Each row of a before or after table is a point. One or more steps were done to the points. Then noise was added and the rows were shuffled. The steps act on columns, c1 being the first. Write out the steps. A step turns or swaps two columns, mirrors them in a line or flattens them onto one, adds a multiple of one to another, or multiplies or shifts one. Angles are multiples of 10 degrees, from the lower column toward the higher: turns from -170 to 170, lines from 10 to 170 but not 90. Use the fewest steps. Two steps may share a column if one is a turn and the other turns, adds or multiplies; they go together, in the order done. Otherwise the lowest column goes first.

Before (9 x 2):
-2	27
20	13
-7	-28
10	8
-121	17
-24	-6
-9	17
0	26
10	16
After, 9 rows:
-23	-19
-13	20
-22	-7
-107	64
-11	-27
-9	-16
10	24
2	-25
4	-15
Steps: mirror c1 and c2 in the line at 160 degrees

Before:
-14	-52	21
58	-63	21
12	-21	13
-48	38	3
-28	-26	-73
-60	48	-6
-53	-52	-19
-75	6	26
-21	13	51
After:
1	78	-74
0	-40	13
-1	-34	23
3	-82	20
-1	-58	54
-2	-24	-20
-1	-92	19
-1	57	-7
0	34	1
Steps: multiply c1 by 0; add -1.5 times c3 to c2

Before, 11 rows:
12	-32	29	31
-44	-32	-43	-26
-72	-7	63	-4
-2	21	25	18
-31	-34	36	19
-7	-19	-15	1
56	23	62	-40
-75	-39	-48	-63
-68	-20	-1	-30
-29	26	22	9
21	-19	-3	-38
After (11 x 4):
-43	12	-10	-23
35	-13	-24	26
91	16	-72	-22
-72	-23	9	50
-47	-25	-9	-39
-107	-15	-20	20
-3	13	-1	-34
17	-24	3	-43
-122	-31	-15	74
-116	-8	-45	-43
-12	-16	10	10
Steps: multiply c1 by 1.6; multiply c2 by 0.7; turn c3 and c4 by -130 degrees

Before (9 x 6):
0	14	36	38	39	5
17	45	-1	-3	2	12
28	-23	-18	19	-21	21
-7	22	52	-23	3	31
28	-41	-9	43	38	-35
7	-27	-13	-31	15	12
0	0	29	39	18	54
57	3	9	-31	12	19
-40	-11	11	27	-58	-34
After (9 x 6):
8	-59	-43	-23	-1	-34
-11	34	27	-8	-47	-34
29	20	0	121	-4	51
8	13	55	-1	1	20
36	42	0	43	9	7
2	11	16	16	44	10
-12	13	6	-12	-32	14
-18	-22	28	49	-20	22
50	10	-7	24	19	30
Steps: swap c1 and c3; mirror c2 and c5 in the line at 40 degrees; add 1.5 times c6 to c4

Before, 11 rows:
24	-20	-33	-31	-20	69	-61	-4
-74	34	-13	6	-10	-17	-59	28
57	-53	66	42	-33	10	43	-26
-53	2	11	-22	14	42	67	17
-72	-10	-23	18	55	13	15	-67
40	-30	-59	-14	67	-56	-56	4
-43	34	-60	70	-25	-41	-17	24
-73	15	3	-5	6	-19	23	44
46	26	26	34	-62	-31	48	15
58	46	39	77	-3	70	26	8
-57	-11	-9	68	25	38	62	50
After, 11 rows:
60	-14	-19	-2	-53	39	49	11
62	-17	12	8	-23	-46	77	-34
-60	27	-55	-7	19	-30	33	35
-55	37	-44	-4	7	-23	56	20
-82	6	-30	9	48	-14	-14	-68
60	85	3	3	4	4	49	-6
29	50	26	1	-11	-53	-66	1
-71	5	37	-9	-18	38	-49	30
-31	-23	-24	-2	-30	46	-55	16
29	-66	-1	-3	76	5	-81	10
-72	-4	-17	-8	-8	24	22	44
Steps: turn c1 and c5 by 10 degrees; mirror c2 and c6 in the line at 30 degrees; turn c3 and c7 by 50 degrees; flatten c4 and c8 onto the line at 100 degrees

Before, 13 rows:
11	65	-3	-11	4	-17	-8	5	-6
-38	-79	-61	28	78	23	-76	-80	15
-27	-60	51	-12	24	-28	26	39	-30
80	87	23	22	44	-21	-41	-17	8
82	14	23	-92	26	-29	25	-53	-4
72	50	11	21	21	-24	-5	64	-45
75	55	37	-81	53	22	-1	-16	-26
4	12	50	20	26	-28	-5	-4	-75
27	-4	-3	-9	66	26	-78	-43	40
-16	15	77	-28	1	15	41	-3	-44
29	6	22	3	-6	36	9	-9	-45
-10	-25	-35	27	105	26	-9	-58	26
-38	-20	28	-44	36	-15	16	20	-79
After, 13 rows:
25	-25	14	104	26	33	1	-58	-9
-42	13	31	29	21	-80	1	-5	-15
-75	17	27	2	-28	-30	-1	-4	-36
8	64	4	2	-9	-12	0	5	12
22	14	120	26	-95	-18	-1	-53	24
26	49	25	22	20	-51	0	62	-1
5	55	95	54	-82	-12	0	-15	-32
33	-80	-8	78	28	25	1	-80	-12
-5	5	45	-5	2	-21	-2	-9	-51
-44	-19	-35	35	-45	-76	-2	20	-26
-58	-60	-24	23	-12	-39	1	41	9
20	85	92	45	21	-3	-1	-19	22
16	-5	52	67	-7	46	-2	-41	-4
Steps: turn c1 and c3 by 60 degrees; add -0.7 times c8 to c3; swap c4 and c5; turn c6 and c9 by -60 degrees; multiply c7 by 0

Before:
65	37	35	8	-48	-19	-60	-21	-68	-35	14
29	9	70	10	-25	-52	-33	61	-77	-49	-9
-11	4	35	43	-50	10	58	-54	-18	-56	29
24	-58	-43	13	2	-56	-63	14	-68	-54	-7
-7	-3	52	80	38	48	42	-45	-12	24	-18
33	-2	-17	43	56	-4	27	-33	11	-31	-39
-24	6	-33	22	63	-13	12	-12	-7	-51	55
35	-31	45	42	-18	58	9	18	-42	-70	-18
-7	-17	-13	-13	-49	69	23	-17	-2	40	-61
74	-52	54	5	4	-13	22	-31	-39	4	36
58	43	39	91	-62	65	37	28	-36	31	-49
After, 11 rows:
-48	-47	41	-46	19	13	49	-53	-1	27	25
-59	21	-32	-35	51	-53	-94	15	60	-5	-9
-76	-1	50	-54	39	55	-11	19	27	-6	-14
-28	24	63	-13	46	-12	-6	-27	40	-67	32
44	-43	-1	12	36	67	6	-12	8	-5	-52
-37	60	-23	-24	-30	-15	25	-16	-3	39	52
23	38	67	-81	-10	51	48	-41	-12	0	-16
7	-76	48	-100	-17	65	48	22	4	-65	-48
-41	50	-7	-42	-14	-6	33	-27	-26	-20	-37
-58	-22	83	-41	-2	-47	-30	62	66	-10	-11
-57	-56	47	-32	-18	-13	-49	-20	61	-48	15
Steps: turn c1 and c10 by -110 degrees; turn c2 and c5 by -110 degrees; add -0.5 times c5 to c7; shift c3 by 10; turn c4 and c9 by -160 degrees

Before:
39	39	-21	9	-84	31	14	-16	-5	39	-52	20
1	-18	79	-49	-18	53	-27	-2	74	23	68	24
12	59	-29	25	-44	23	33	23	37	-4	-22	62
-35	0	44	-70	31	81	-32	-47	81	-33	46	-4
31	41	22	40	-56	-25	34	25	38	59	-76	-17
35	70	-13	38	-70	-10	76	-12	2	38	-7	-10
-21	26	13	-56	-8	35	10	-20	72	64	10	34
27	-3	4	-69	18	17	-40	-9	66	7	56	-4
After, 8 rows:
48	50	23	7	41	-3	37	-40	36	64	-76	-19
18	27	-21	-10	86	14	2	-28	-5	38	-53	20
-57	16	12	-87	29	11	-3	23	75	65	9	35
-24	-15	77	-58	9	18	-43	-19	72	23	67	28
42	56	-14	20	80	7	73	-7	0	39	-9	-9
-29	-26	43	-52	2	26	-56	49	82	-34	48	-3
-47	58	-28	29	39	16	25	-21	38	-5	-22	61
30	-6	5	-74	-11	3	-39	16	65	7	56	-6
Steps: add -1 times c12 to c1; turn c2 and c8 by -30 degrees; turn c5 and c8 by 140 degrees; add -0.5 times c10 to c4; turn c6 and c7 by -20 degrees; multiply c6 by 0.4

Before:
10	-7	37	54	-30	-59	76	-35	-1	11	13	-31	-49	-26	-26	58	77	96
-85	10	-22	-53	-57	-14	-34	-64	13	9	-20	94	35	53	36	24	-34	55
-28	23	-35	-15	-70	66	-17	27	-4	13	28	70	14	-17	72	0	17	25
22	19	16	30	-18	21	-38	23	42	-29	36	-35	51	71	-10	-48	-36	-30
-2	34	33	12	24	8	-3	16	-26	27	61	83	-10	-15	-36	31	-40	13
38	-92	-3	-46	2	-55	48	57	-12	-86	-31	63	17	18	56	-40	-18	-22
-4	27	-40	-7	3	-25	31	-15	-20	-10	27	-11	56	37	22	-31	-49	28
9	-41	24	-37	49	-49	40	13	68	20	-36	29	-35	19	-4	-40	59	94
After, 8 rows:
-2	42	32	-8	-18	-4	32	-13	-2	-12	23	-9	55	22	-26	42	-53	26
45	26	-26	15	-7	20	-8	30	1	27	57	85	-4	-28	5	-31	-39	13
-44	-43	33	-17	-63	54	-12	58	25	10	27	74	12	4	-62	5	17	25
-42	-38	-11	-45	71	-88	49	15	-38	-81	-29	62	12	40	-38	43	-22	-27
19	-37	-24	54	-13	-30	79	-58	-14	15	18	-26	-47	-9	17	-73	80	92
-23	35	-24	35	-28	23	-37	45	-5	-32	38	-37	51	64	44	39	-35	-30
-43	21	-25	-40	66	-62	49	-25	14	19	-35	27	-38	10	54	32	59	93
-16	-6	30	-54	-46	11	-36	-69	82	8	-21	97	38	60	-40	-26	-36	50
Steps: turn c1 and c9 by -70 degrees; turn c1 and c15 by 130 degrees; turn c2 and c5 by -50 degrees; turn c2 and c14 by -30 degrees; turn c3 and c16 by -170 degrees; add 0.5 times c11 to c6; turn c6 and c8 by 30 degrees

Before (12 x 20):
32	-17	-41	-14	16	-9	-13	-31	53	-5	7	-29	-14	-37	-29	-38	19	-1	11	42
26	7	5	48	-1	5	-4	-17	27	0	20	51	26	-14	-20	41	-12	18	-11	-42
22	10	-27	56	-23	21	20	-10	-26	16	39	27	56	-21	-39	37	12	33	15	-4
-1	-2	-19	60	-7	-10	12	-8	-27	48	-6	7	52	6	-39	16	-6	19	-29	-13
20	19	-51	-27	10	-11	7	1	19	-64	-28	3	33	-2	33	-46	-13	17	31	-7
2	4	-26	38	-60	21	-11	14	-6	26	-9	10	54	-19	-22	68	5	19	-17	-5
65	-35	-31	-41	47	-1	-13	18	17	44	13	17	-8	-71	-48	-60	31	16	10	27
90	-29	-36	-33	54	23	21	-25	10	48	9	5	13	-86	-10	-38	17	0	-14	36
15	27	-24	-26	16	-5	35	20	0	-15	-14	-14	7	49	19	-8	9	35	8	27
-22	37	-28	-1	35	-2	22	23	-3	-37	-10	-9	-10	-8	9	-15	-24	11	6	18
-35	32	-3	-7	-3	5	0	-18	-11	-63	-6	18	3	19	39	-27	12	34	-4	-6
-6	21	1	-3	17	9	-33	-17	-6	-21	-8	-18	24	16	-4	7	-13	-4	32	-3
After:
25	19	-52	-21	8	4	7	6	10	-64	35	-5	36	-2	85	-48	-56	14	-22	2
15	27	-31	-26	18	27	34	14	3	-17	17	29	4	49	48	-9	-11	35	-8	-14
67	-31	-32	-47	31	-40	-14	30	12	45	-6	23	-7	-66	-121	-57	56	18	-15	27
3	8	-26	36	-30	22	-13	-26	-6	23	3	-5	50	-24	-56	65	-7	20	14	8
22	17	-30	51	-12	31	18	-9	-23	15	-34	-4	58	-23	-97	31	73	32	-30	26
25	-22	-37	-11	-5	-24	-13	-3	48	-6	0	43	-15	-35	-72	-41	32	6	-16	-25
-6	21	-2	-1	3	29	-38	2	-11	-18	18	-7	29	17	-9	6	-23	-3	-20	-21
-35	34	-8	-5	-14	38	3	-9	-13	-63	2	-6	5	19	92	-23	3	33	1	19
20	9	2	42	-10	20	-4	-8	24	-2	-24	-46	29	-18	-54	44	18	16	5	55
-6	2	-23	62	-13	-10	16	-2	-29	49	-2	-12	52	-1	-95	14	-13	19	27	12
-21	31	-25	1	34	33	17	21	-5	-27	18	17	-13	-8	24	-19	-34	8	-1	-9
83	-28	-37	-32	22	-7	23	13	10	45	-13	33	18	-84	-21	-38	28	-6	11	9
Steps: add 1 times c2 to c6; flatten c5 and c8 onto the line at 40 degrees; add 1.5 times c11 to c17; turn c11 and c19 by -160 degrees; swap c12 and c20; multiply c15 by 2.5

Before:
-5	-111	20	-1	32	1	1	-5	-13	-33	-19	-1	-28	-1	-18	21	20	10	28	26	-53	9	-5	-37
-5	-88	-38	-27	4	-3	-6	-15	-30	-1	-2	36	-18	-3	-14	28	-6	0	25	34	-83	-8	-20	5
-30	42	-30	-16	-41	-121	-4	40	-17	-30	-14	37	68	-20	-10	13	8	-39	-71	20	-23	7	18	10
-22	56	7	-8	-31	17	1	-27	-18	-29	19	31	7	12	-25	21	7	-26	23	12	-37	14	2	-11
-10	46	-32	-19	-2	-27	-24	-36	-24	29	-26	1	5	-13	-21	-40	32	10	-19	-65	28	7	12	11
-36	63	6	-106	-4	-12	-13	4	-13	6	-7	-41	21	-5	8	31	27	-9	-42	18	-33	27	-47	-31
-24	38	-39	1	18	-3	-20	10	-18	-33	-14	-9	-6	-13	48	35	19	-9	-29	-14	-7	22	-67	-1
-2	41	46	-86	-27	-52	-10	-26	-17	-26	-21	25	-22	18	-3	31	27	-6	-28	-3	13	21	-15	0
-28	29	-10	3	15	8	0	-30	-15	-25	-18	25	-37	-11	20	-12	30	-14	-22	35	21	-13	-31	-5
-7	53	-41	-25	-13	18	-37	8	-10	-31	18	38	-32	44	72	-17	10	-43	8	31	22	7	-4	-58
-29	50	-25	-13	33	-9	-14	39	-6	-31	-14	4	-30	42	5	39	-12	-73	-23	21	34	-22	-2	-39
-13	-20	-17	-6	40	21	-2	-26	-11	-20	8	39	-23	-11	48	24	25	3	19	32	26	25	7	9
-4	55	78	0	32	14	-31	-11	-6	-26	-27	41	3	-9	0	11	-43	-36	-8	23	-9	15	-18	9
-65	61	13	-19	6	-51	-22	-30	-74	-27	-5	-83	-30	46	-22	30	-11	-1	-38	30	-11	23	0	6
After:
32	48	-33	-18	-4	-28	-23	-36	-23	-3	-27	2	3	-13	-4	-40	-17	10	-19	-68	-1	29	-24	10
-18	42	-28	-17	-38	-122	-4	42	-16	51	-14	38	68	-21	-14	12	20	-38	-68	10	9	-22	-16	11
-30	-110	20	0	32	1	-1	-5	-12	22	-22	-2	-26	0	9	20	33	12	28	7	19	-51	-17	-35
-3	62	14	-19	6	-51	-20	-30	-76	91	-5	-83	-28	46	6	32	11	-1	-38	30	27	-8	-21	6
-22	55	80	0	33	13	-33	-11	-5	16	-27	42	4	-9	16	12	-21	-36	-8	47	17	-5	6	9
-19	56	8	-9	-32	16	0	-28	-18	40	20	32	6	12	7	21	13	-27	25	5	20	-34	-25	-11
19	61	6	-106	-3	-11	-15	2	-11	42	-7	-40	20	-6	42	34	33	-8	-38	-6	33	-27	25	-31
-14	29	-10	4	14	10	0	-28	-15	44	-20	24	-37	-12	22	-13	46	-13	-19	6	-16	19	29	-6
-22	38	-41	-2	19	-3	-21	13	-19	44	-15	-10	-6	-14	46	36	4	-8	-27	-25	24	-3	67	-1
-14	-19	-19	-7	38	20	0	-25	-9	24	9	37	-22	-11	-23	22	40	3	20	9	20	31	41	10
-25	43	47	-85	-26	-52	-9	-26	-18	16	-22	25	-22	18	14	31	18	-5	-28	-19	18	15	2	-1
2	-87	-39	-26	1	-2	-6	-15	-30	5	-3	37	-17	-1	22	26	16	2	26	31	7	-84	-5	4
-26	52	-41	-25	-12	17	-35	9	-10	23	18	39	-31	43	-21	-15	26	-45	6	17	3	23	69	-57
-19	49	-26	-14	34	-9	-14	38	-4	49	-16	5	-32	42	2	40	4	-71	-23	24	-26	29	6	-39
Steps: turn c1 and c10 by -110 degrees; multiply c10 by 1.3; turn c15 and c23 by 110 degrees; turn c17 and c20 by -40 degrees; mirror c21 and c22 in the line at 50 degrees

Before, 8 rows:
31	-4	-20	-26	27	121	73	-71	-42	-38	-39	47	13	36	27	40	-5	-39	1	-38	1	1	-33	-29	45	36	-60	17	-13	3	17	12
-32	42	2	0	10	3	-20	-14	28	-9	17	83	-28	12	33	28	8	42	-76	40	86	5	45	42	5	11	45	-42	-50	61	17	49
-9	-41	-25	-27	14	-34	6	-6	33	-24	-13	5	-48	13	8	-53	3	24	92	8	30	-8	-34	16	-9	28	-53	-1	-21	-31	76	0
-16	-37	-40	17	-3	37	-3	6	-30	-9	18	73	-33	57	-21	-6	20	47	11	-33	8	19	-73	3	-14	-3	-12	-65	2	-14	100	75
27	-10	7	10	-23	96	-33	-5	19	55	1	3	10	-8	19	-28	-7	4	-13	1	-33	11	9	53	-20	9	-14	27	19	-32	-34	12
2	47	43	23	-37	17	22	75	-26	36	-12	45	-7	32	13	-54	-11	-13	-36	17	61	12	-63	25	-57	-3	31	30	21	26	22	-23
-6	2	1	13	6	77	-63	-18	39	-11	-7	55	19	-13	46	-19	-15	-66	20	-10	-2	-22	-63	-12	25	11	-33	-44	30	25	-1	-51
-30	-26	24	-6	57	55	13	46	-43	-49	19	0	-7	-46	-45	43	48	-20	33	-44	-28	26	-34	30	-17	-34	-38	-19	-3	-31	-6	-36
After, 8 rows:
-18	-37	-40	17	9	-12	-2	4	-29	-36	20	71	-35	56	-21	-5	20	98	-2	-4	10	73	-72	2	13	-2	-9	-94	3	-14	101	20
0	1	2	12	19	30	-60	-17	40	-15	-7	54	21	-12	48	-20	-14	-98	8	7	0	-54	-63	-7	30	11	-31	-74	31	24	-3	-6
36	-5	-20	-28	-4	68	74	-72	-40	-48	-40	50	15	37	25	40	-3	-29	26	22	3	10	-30	-30	71	35	-62	-13	-16	5	16	4
-9	-41	-25	-27	91	-88	8	-5	31	0	-10	7	-49	13	8	-55	-1	23	13	25	34	-6	-35	17	-11	27	-53	-32	-19	-32	78	7
32	-9	7	7	-11	44	-27	-6	21	19	-1	1	13	-7	23	-29	-7	17	-26	-55	-34	15	8	53	-18	12	-14	2	16	-36	-32	-4
-31	-27	27	-6	31	4	11	45	-42	-56	18	-2	-7	-47	-43	42	48	-48	56	31	-27	-15	-39	33	15	-31	-39	-50	-3	-37	-4	-37
-32	40	2	-1	-75	-50	-22	-11	28	33	20	87	-26	7	33	29	8	77	11	22	84	45	42	41	-25	13	44	-70	-51	63	20	18
3	48	43	19	-34	-35	21	75	-27	31	-13	45	-7	32	16	-55	-11	-30	-37	-32	60	-14	-63	26	-70	-2	31	2	18	30	22	-22
Steps: swap c5 and c19; shift c6 by -50; add -0.7 times c20 to c25; turn c10 and c20 by -70 degrees; add 0.7 times c32 to c18; turn c22 and c32 by -60 degrees; shift c28 by -30
